Each row is a point. The points of each table are mixes of a few directions, plus a little noise. Count the directions of each table, and those that both share. Where both have some left over, give the other angles between the two spaces (their principal angles), to ten degrees, smallest first.
In the rows, 128 means zero.

First, 5 rows:
[[113 149]
 [157  89]
 [183  53]
 [100 167]
 [ 87 184]]
Second, 7 rows:
[[228 203]
 [114 118]
 [169 158]
 [110 114]
 [113 117]
 [ 81  93]
 [ 80  93]]
Directions: first 1, second 1, shared 0; angles 90

First, 6 rows:
[[133 149 130 140]
 [122  77 106 239]
 [129 153 146  25]
 [127 110 115 199]
 [123 126 142  27]
 [133 153 129 136]]
Second:
[[102   7 117 111]
 [153 242 139 144]
 [137 169 132 134]
 [131 142 130 130]
 [105  23 118 112]
 [149 222 136 142]
 [114  60 122 118]
 [135 159 131 133]]
Directions: first 2, second 1, shared 1

First:
[[125 139 134 106  90 148]
 [129 125 126 135 140 122]
 [124 145 137  93  68 159]
 [129 125 127 133 137 123]
 [131 115 121 154 173 104]
 [126 134 131 115 106 140]
 [137  94 110 198 249  65]
 [123 147 138  89  61 163]]
Second (6 x 6):
[[126 136 133 111  98 144]
 [122 150 140  81  48 170]
 [131 116 122 154 172 105]
 [128 127 127 131 133 126]
 [135 101 114 185 226  77]
 [125 138 133 106  91 147]]
Directions: first 1, second 1, shared 1

First:
[[111 190  89 112 102 151 180 153 136]
 [115 154 112 115  92 142 148 148 136]
 [145  70 174 149 179 133 114  57 137]
 [126  44 190 128  83 137  79  98 149]
 [113 148 120 115  91 153 156 133 144]
 [122 245  57 126 187 166 247 115 132]
 [130  99 136 124  95  92  67 174 110]
 [140 144  96 130 140  60  70 208  79]
 [161  64 181 168 249 133 129  11 134]
 [117 122 125 113  63 112  92 183 122]]
Second:
[[225 112 169 190 169 159 141 136 131]
 [169 112 129 226 184 125  73 216 137]
 [129 104 112  29 110 107 112  68 145]
 [ 84 141  59 112 122 116 100 117 125]
 [129 106 115 113 145 111  93 151 139]
 [ 55 181 147  85  25 113 167  55 118]
 [161 137  78 222 188 160 114 169 115]
 [117 103 131  78 161 142 166 145 119]
 [ 85 156 209  96  50 119 185  93 123]]
Directions: first 3, second 5, shared 0; angles 30, 50, 50

First (9 x 11):
[[138  71 113  78  75 118  46  69 133 120 124]
 [161 138 120 153 125 123 144 164 140  93 134]
 [ 92 103 139 102 139 157 118  95 129 138 141]
 [122  77 120 108 167 130  59  90 127 141 111]
 [122 139 136 132 126 115 163 168 107 146 123]
 [152 180 138 170 126  90 184 150 137 142 114]
 [117 125 122 118 123 149  99  79 143 120 140]
 [128 141 145 150 139 128 196 174 134 122 139]
 [119 178 116 147 133 142 143 165 102 133 128]]
Second, 10 rows:
[[144 149 104 100 138 151 109 179 224 182 113]
 [136 138 116 115 133 139 119 153 174 154 122]
 [118 115 143 145 122 113 139  97  68  95 137]
 [144 150 103  99 138 152 108 181 228 184 113]
 [127 127 129 130 128 126 129 125 122 125 129]
 [124 122 134 136 125 122 133 114 102 113 132]
 [123 121 136 137 125 121 134 112  98 112 132]
 [108 101 159 164 116  98 152  64   7  60 146]
 [131 133 123 122 130 133 124 140 149 140 125]
 [124 123 134 135 126 123 132 116 107 116 131]]
Directions: first 6, second 1, shared 0; angles 80

First:
[[124  96 136  71 167 110 116 121 127 151 118  61]
 [117 113 146 143  90 127 132 130  92 119 128 131]
 [164 138 133 114 176 105 125 162 187 122 122 167]
 [ 99  62 180 120  37  88 118 143  17 110 125 114]
 [101 157  60 109 122 156 109  67 107 146 145  86]
 [152 180 110 190 119 148 142 144 171 101 140 224]
 [152 130 179 171 151 137 162 173 180 119 111 164]
 [116 150  81 103 162 154 120  85 144 154 133  74]]
Second, 11 rows:
[[103 109 120 113 114 134 135 138 138 164 129 127]
 [ 68  92 111 104 147 140 144 138 124 141 118 119]
 [136 138 129 136 142 125 126 123 118  98 124 128]
 [247 189 163 158  36 106  93 119 174 189 161 155]
 [ 15  58  96  77 144 152 158 153 131 181 116 113]
 [209 186 148 175 157 108 107 101  99  29 125 133]
 [169 148 141 137  93 121 116 126 145 155 141 139]
 [  7  66  92  94 214 151 162 140  86  77  97 102]
 [150 137 134 129  93 126 121 131 148 166 138 134]
 [171 161 138 158 154 117 118 110 105  55 124 129]
 [134 129 131 128 112 128 124 131 138 149 135 131]]
Directions: first 4, second 2, shared 0; angles 60, 90
